Each point is reached from the start by the listed moves, each made once or not at all, plus a little noise. Say if it took an odd or an even number of moves. Then give how often each move was made.

Moves:
(1): [47 -1 17]
(2): [-36  37  16]
(3): [-45 -17  34]
Start: [  9 -10  13]
Points:
[18 28 51] -> even (1, 1, 0)
[  8 -30  66] -> even (1, 0, 1)
[-27   6  80] -> odd (1, 1, 1)
[-25  26  27] -> odd (0, 1, 0)

Moves:
(1): [ 56 -19   7  -8  17   0 -21  12 -18  -6]
(2): [ 30  27  -3   1  46  10  28 -33 -13   7]
(3): [ -6   9  37   6   9 -17  -5 -14 -20 -18]
(4): [-16 -35  29  63   5  14 -16 -23  19 -10]
(5): [-22 -21  25 -20  48 -25  10   0 -12  23]
(6): [-21 -32  -6 -24   6  47  -3 -19 -10 -39]
(7): [  0  -8   3 -22 -27  -1  68   5 -24  17]
(8): [-15   6  20  19  19  27  -1  28 -23  -6]
(9): [ -5  17  25 -26  -3  11  26   3  33   4]
Start: [ 14 -17 -22  19  -2 -14 -48  -7  16 -10]
Points:
[ 58 -25  33  11  96  49 -47 -30 -68 -71] -> odd (1, 1, 1, 0, 0, 1, 0, 1, 0)
[ 33 -43 121  28 111   3  40 -27 -44   2] -> even (1, 1, 1, 1, 1, 0, 1, 1, 1)
[ 63 -22  51 -29  -6 -19  22  -4 -11 -19] -> even (1, 0, 1, 0, 0, 0, 1, 0, 1)
[-68 -97  82  43  61  29   6 -29 -56 -43] -> even (0, 0, 1, 1, 1, 1, 1, 1, 0)
[ 32  26  39 -25  25 -11  67 -48  -4   1] -> even (0, 1, 1, 0, 0, 0, 1, 0, 1)

Moves:
(1): [ 19 -13   1 -12  -9 -11  -4   7 -19   0  -3  -6  -3  -4  -4 -12  -3   6
  -1   4  -5]
(2): [  7  20  -7  -7  -2  11  -4  -9   3   0   8  -1   1   6   3   2   9  -3
   8 -17  17]
(3): [  3  15  23   0  14 -19  -3 -13  -1  -7 -14   2 -17  -5 -10  -4  -6   2
  -9  -5   0]
(4): [ 22  -4 -28  38  11  -2   0 -27   1  -1 -19  -6  -6  -3   3  -7   3   2
  -1  -9   4]
(5): [-15  -1 -15  -2  21  -9  -6  -2 -19 -17  13   6 -11  13  13  18   6  10
   1   1 -10]
(6): [ 16  -6   7  -4  12  30  14   7  -5 -19   2 -11  11  16 -11 -13  -7  31
  10   5 -13]
(7): [ -1   9  -5  19   8 -11  34 -11 -13  10  12   2   5 -12  17 -12 -26 -28
  10  -1  -1]
(8): [  6  11   2  20 -10   1 -11  36 -10 -27  -6   4  18  14   2  -3  -3  -7
   3  -7   8]
(9): [17 -4  1 -5  9 -4  9 14 10  1  2  7 -2  0  1  4 11 -1  2  9  4]
(10): [  5  21   3  16   4  19 -12  19 -25  17   9  14   1  10  -1   0  -1  16
   5  -2  -1]
(11): [  2 -20  12  17  -9  -4  -4  -5   8 -10  40 -11   8   2  -1  10  25   5
  -8  -4 -16]
(12): [  3   9  -4   2  -5  -3   6 -14   0 -17   4  24  15  13  -2 -17   4  15
 -18  12  -2]
(13): [ 12  -3   9   0   6  -3  -5  -6  -3   9  -6  -6  25   3  25   7   9  -6
 -11 -10  12]
(14): [  1   8 -13   6  -7  -3  15  13   9  12  -8 -12  -8  15  29   4   8  15
   4  11  -3]
(15): [ -6 -10   6   7   6   9  -8  -1  14  -3  11  14  -6  -8  20   1 -14  12
  -2 -14   4]
(16): [ 15   7  15   3  -8  10   8 -11  11 -16   5  16   0  -2 -10  10  -6   1
  -7  12 -13]
(17): [-15   0   7 -12 -11  17  14   2   5  -8  -1   3 -14 -20  -6  10  39   2
   3 -21  -9]
(18): [ -6  -8  -4  -4  -2 -28   3  11  -7  11  -9  -6   7 -30 -18  18  -9  32
  -4   9  21]
Start: [ 7 -2 -5  6 -4  6  3  7 -8  2 23 -7 23 11 29 -4  6  2  4 17  5]
Points:
[ 75  32   9  31   4   8  56  23 -25 -47  35  22 104  18  34  -5 -10  36
  -4  30  36] -> odd (0, 1, 0, 0, 0, 1, 1, 1, 1, 0, 0, 1, 1, 0, 0, 1, 0, 1)
[ 72  -4  22 -19  -8  61  43  23  14 -24  33  -3  28  17  74  10  52  59
   9  -3  -2] -> odd (1, 1, 0, 0, 0, 1, 0, 0, 1, 0, 0, 0, 1, 1, 1, 1, 1, 0)
[ 67  41  -2  94  34 -10  28   8 -73 -21  -2   8  82  17  33 -33 -30  59
 -11   9  31] -> odd (0, 0, 1, 1, 0, 1, 1, 1, 0, 1, 0, 1, 1, 0, 0, 0, 0, 1)
[ 78   4 -36  54  35  27  47 -33 -32 -22  39 -10  31  34 114  -6 -16  40
  14  -3  -5] -> even (1, 1, 0, 1, 1, 1, 1, 0, 0, 0, 0, 0, 1, 1, 1, 1, 0, 0)
[ 87  25  11  55  -6 -18  17  50 -39  -6 -26   2  25 -11  39  24  49  63
 -13   9  21] -> odd (1, 0, 1, 1, 0, 0, 0, 1, 1, 1, 0, 0, 1, 1, 0, 1, 1, 1)
[ 62  30  44  37 -25  30   4  59  -4 -39  66  22   2  19  52  19  65  50
   0 -16 -10] -> odd (1, 1, 1, 0, 0, 0, 0, 1, 1, 1, 1, 0, 0, 1, 1, 1, 1, 0)
[ 85 -10  15  33   1  14  31  42 -40 -34  73 -30  86  36  60 -20  22  -1
  16  -4   9] -> even (1, 1, 0, 0, 0, 1, 1, 1, 1, 0, 1, 0, 1, 0, 0, 0, 0, 0)
[ 58  10  19  34  25  -4 -18  58 -61 -69  81  26  45  40  20   2  18 121
 -10   8  10] -> even (1, 1, 1, 0, 1, 1, 0, 1, 1, 1, 1, 1, 0, 0, 1, 0, 0, 1)
